Every row gives one point. Examples show where two turns around zero, p and q, send a point. Where does a point land after both, in the order given? Backwards means that the second turn is done in reverse. Each puzzle has new turns, and all numbers are rounded.

Turn p:
[ 18  16 -32] -> [ 14  25 -28]
[-68   8  42] -> [-67 -10  44]
[-26 -18 -31] -> [-25 -14 -34]
[33 22 26] -> [31 20 30]
[ 44 -28  -6] -> [ 47 -20 -13]
Turn q:
[-18  15  18] -> [-20   8  20]
[  7 -23   6] -> [  9 -23  -1]
[-25  -6  35] -> [-26 -18  30]
[-35 -34 -36] -> [-30 -24 -47]
[ 71  49 -22] -> [67 58 -2]
Where do these land?
p, then q: [ 25 -96  -5] -> [ 45 -74 -48]
p, then q: [-8 20 22] -> [-12   5  28]
p, then q: [ -8  53 -44] -> [-20  65 -14]
p, then q: [-22  -6   4] -> [-20 -11  -1]
p, then q backwards: [ 2 -2 -4] -> [ 2 -2 -4]
q, then p backwards: [11 31 29] -> [ 9 28 32]

Turn p:
[ 44  27 -34  22] -> [ 34  27 -47  15]
[  8 -20 -35  11] -> [ -7 -16 -38   6]
[  2 -28  23 -24] -> [  5 -31  21 -21]
[-55  25  77  22] -> [-22  20  89  34]
[  1  -4 -31 -31] -> [-11   0 -25 -34]
Turn q:
[ 19 -13  30 -11] -> [ 26 -11  22 -17]
[-34  34 -63 -73] -> [-26  66 -69 -43]
[-13  -2  46  15] -> [-7 -8 49 -2]
[19 13 -5 27] -> [11 -1  1 34]
[  9 -32  -8  42] -> [ -5 -46  -3  27]
Where do these land?
q, then p: [-26  34  34 -32] -> [  8  42  41 -23]
q, then p backwards: [ 38 -10  18 -10] -> [38 -5 22 -7]
q, then p: [ -7 -52 -56 -11] -> [-43 -30 -52 -25]
p, then q: [ 13  18 -13  15] -> [  4  11 -12  24]
p, then q: [-42  64  22   0] -> [-12  58  51  15]
q, then p: [ 24 -54  -4  37] -> [  0 -66 -16  15]

Turn p:
[ 39 -17 -11 -55 -21 -50  45  -6] -> [ 57 -12 -19 -43  13 -60  13 -21]
[ 45  -3  -6 -16 -17  37  20 -63] -> [ 34  -6 -19  24   0  11  25 -74]
[-18  13   3  16 -51  10 -18  29] -> [-15  18  27  -6 -55   1   9  14]
[-70  22 -24  20 -27  15  48  -7] -> [-42   5 -16   7 -16  -4  81  26]
[ 22  -3 -11 -18  -7 -41 -49  -1] -> [  0   2 -10 -13 -17 -33 -57 -13]
[ -5  19 -20  -9  17 -19 -55  78] -> [ -1  30  -7 -23 -26   5 -64  66]
[-24 -17 -17  40  -2   9  23  11] -> [-13 -32   4  18 -10   8  29  32]
[-20 -37  58  13  76  50   2 -35] -> [-29 -27  24  11  80  75  -1 -23]
[ 30  21  28   9  33 -11 -13  -7] -> [ 10  19  17  25  34  -3 -32  -7]
Turn q:
[-34  24 -25  33 -37  -8  22 -34] -> [-21  29 -11  25 -40  -5  -2 -53]
[ 66 -50  28  12  -3   4 -39  15] -> [ 64 -55  26  14  12 -11 -13  33]
[-28  44 -59   8 -12  32   4  16] -> [-12  58 -31   7 -33  43 -14   2]
[  1  51 -13   8  22 -11  37 -62] -> [  4  52 -13  -9  21 -11  29 -66]
[ 18  33  14  30 -17 -11 -36  47] -> [ 19  30  14  25 -15 -32 -27  49]
[  8 -11 -12 -24   7 -31  28   3] -> [ -4 -13 -22 -22  -4 -13  36   2]
[-40 -33  -2 -22  48 -21   6 -49] -> [-36 -34 -33 -24  46  -2   0 -46]
[  6 -36  40 -64 -43  35 -53  61] -> [ -5 -48  59 -45 -27  23 -40  77]
[  3 -21  29  20  34  11  31   3] -> [ -8 -16  12  29  40   7  31   1]
Where do these land?
q, then p backwards: [ 32 -37  -8  67   4 -24  50   2] -> [ 27  11 -39  48 -10  12  57 -44]
q, then p backwards: [ 11  21 -12  97 -33  28  21  16] -> [ 47  66 -14  64 -15  38  -6 -13]
q, then p: [ 13  22  33 -46  46  36 -19 -18] -> [ 11  37 -11 -22  59  40 -28  -9]
q, then p: [ -1  29 -32  13   2 -21 -19 -31] -> [ -4  16 -35  24 -13 -28 -18 -21]
q, then p: [-22  -8 -52  -6  79  -1 -12 -24] -> [ -4 -11 -89  23  11  33 -17  10]
q, then p: [-26  -7  -8 -76 -50 -13 -25  65] -> [ -3  21  10 -98 -58   5   4  20]
q, then p: [-32   5  58  12 -14 -18   6   5] -> [-48  -3  36 -13  24 -24   2  14]
q, then p backwards: [-25  -1 -55  -8 -14  -1  44 -17] -> [-25   5 -32 -24 -28  45  -8 -32]
p, then q: [ 38  27  25   3 -18 -18  20   9] -> [ 26  17  19   1  13 -46  19   2]
q, then p: [ 31 -50   3 -54  -9   4 -25   6] -> [ 39 -30   5 -59  -4  24 -20 -17]
p, then q: [-19   0  47  -2   7  27 -41 -14] -> [-29  15  34  -7  27  19 -36 -24]

Turn p:
[ 47 -44 -27  36   4  20 -22 -21  -5] -> [ 36 -18 -44  54  -8   3  25 -18 -10]
[-22 -15 -41 -33  20  -6   6   0 -35] -> [ -8 -46 -12 -26  -5 -25   1  22 -31]
[ 18  34 -67 -44 -49  13  25  18   2] -> [ 25  15 -43 -76 -52 -10   5  11   1]
[ 54  56  33  -8  -2 -37  44 -27 -27] -> [ 55  45  45 -36  31 -34   5 -35 -16]
[  8 -64  50   2 -24   4 -25 -25  39] -> [  8 -25  28  64 -29  19 -19 -28  46]
[-42  35  51  70  -6 -64 -16 -20 -43] -> [-46  65  63  50  25 -45   6   5 -41]
[  3  18  18 -47 -29  16  -9  38 -10] -> [ 13  10  13 -36 -26  33 -43  16  -8]
[-42 -19  -6  43  66 -22  20  31 -14] -> [-38 -23  11  18  57  -2  44  51 -13]
[-38   4  17 -14 -12  24   7  27  32] -> [-36   1  10 -20 -12  38 -10  10  30]
[  4  -6 -38  14  53  66  17 -17  20] -> [-14 -37 -60 -11  35  30  37 -32   4]
[ 10   0  11 -20 -22 -14 -49  -3  41] -> [  6  13 -11  21 -18  -6 -53  -1  39]
Turn q:
[ -9   4  50   6 -39 -32 -16 -13  53] -> [-14 -13  55  35 -18 -26  -7 -11  51]
[ 24  -9  -8  75 -14 -13 -33 -26  20] -> [ 48 -16  16  73  13 -19  -1  -8 -12]
[ -8   6 -48  -6  16  49  -8  -9   7] -> [  9  31 -41  10   5  45  -9 -15  -8]
[ 9 -4  8 71  1 52 27 16 18] -> [19 21  0 53 16 24 53 44 -5]
[ 35  -8 -29 -31 -24  33 -23 -11  -1] -> [ 34   8 -11  -7 -46  34 -20 -15  -9]
[-32  29 -43 -37 -36 -36 -12   3 -65] -> [-40  20  -7 -34 -23 -33 -47 -28 -65]
[  3   4  35   2  72  24 -10   7 -63] -> [ -1 -35   8 -47  63  43   7  25 -34]
[-26 -40  35 -22 -20 -37   6  -5  11] -> [-39 -45   7  -1 -25 -27   3  -6  30]
[-13  -1  33 -21  17  25  87 -25   5] -> [-32  11  -2 -35   3  16  85 -14  26]
[ 19  19 -33 -37  28 -66 -18  64  16] -> [ 20  18 -25 -48  12 -58 -66  28  28]
Where do these land?
p, then q: [-15  22   2   1  53 -31  47 -26  51] -> [-13 -11 -23 -23  43 -18  11 -23  76]
q, then p: [-18  33   0  -5 -39  13  -5  -1 -36] -> [-25  19  28  -7 -11   5 -19 -11 -44]
q, then p: [ 29  -5 -12 -51 -47 -24 -51  45 -25] -> [ 21  19   1  25 -63   2 -73  26 -15]
p, then q: [ 27 -40  33  14  -9  47  37  52 -20] -> [ 17  10   8  -8 -29  61  60  41 -10]
q, then p: [ -7  18 -30  43 -23 -22  37 -33 -39] -> [  5  10  36 -11  15 -52  34  -8 -50]
q, then p: [  9  21 -28  -4  20  37  -1  -8  32] -> [  5  21 -43 -19  19  11   2 -31   5]
q, then p: [ 30 -27  -2 -44  54  24  23 -25  36] -> [ 26 -37 -44 -35  -8   8  10 -35  53]
p, then q: [-41   8 -30  26 -48   2 -17 -44 -35] -> [-50   9  16  16 -16 -45   1 -32 -53]
q, then p: [ 50  28  43 -49  55 -28  11 -26  20] -> [ 40 -44  16 -23  26   1 -45 -39  63]
q, then p: [-10 -30  52  49 -48  16   9  31  39] -> [-18  43  35  26  -9  45  50  37  33]
q, then p: [ -4  -1 -49  22  27  12 -52 -14 -15] -> [ 11  -9 -53  34  19  -5  -2 -10 -48]
p, then q: [-50 -28  22  -2   4 -45 -38  50 -10] -> [-34 -15  16  29  16  -5 -32  78   0]
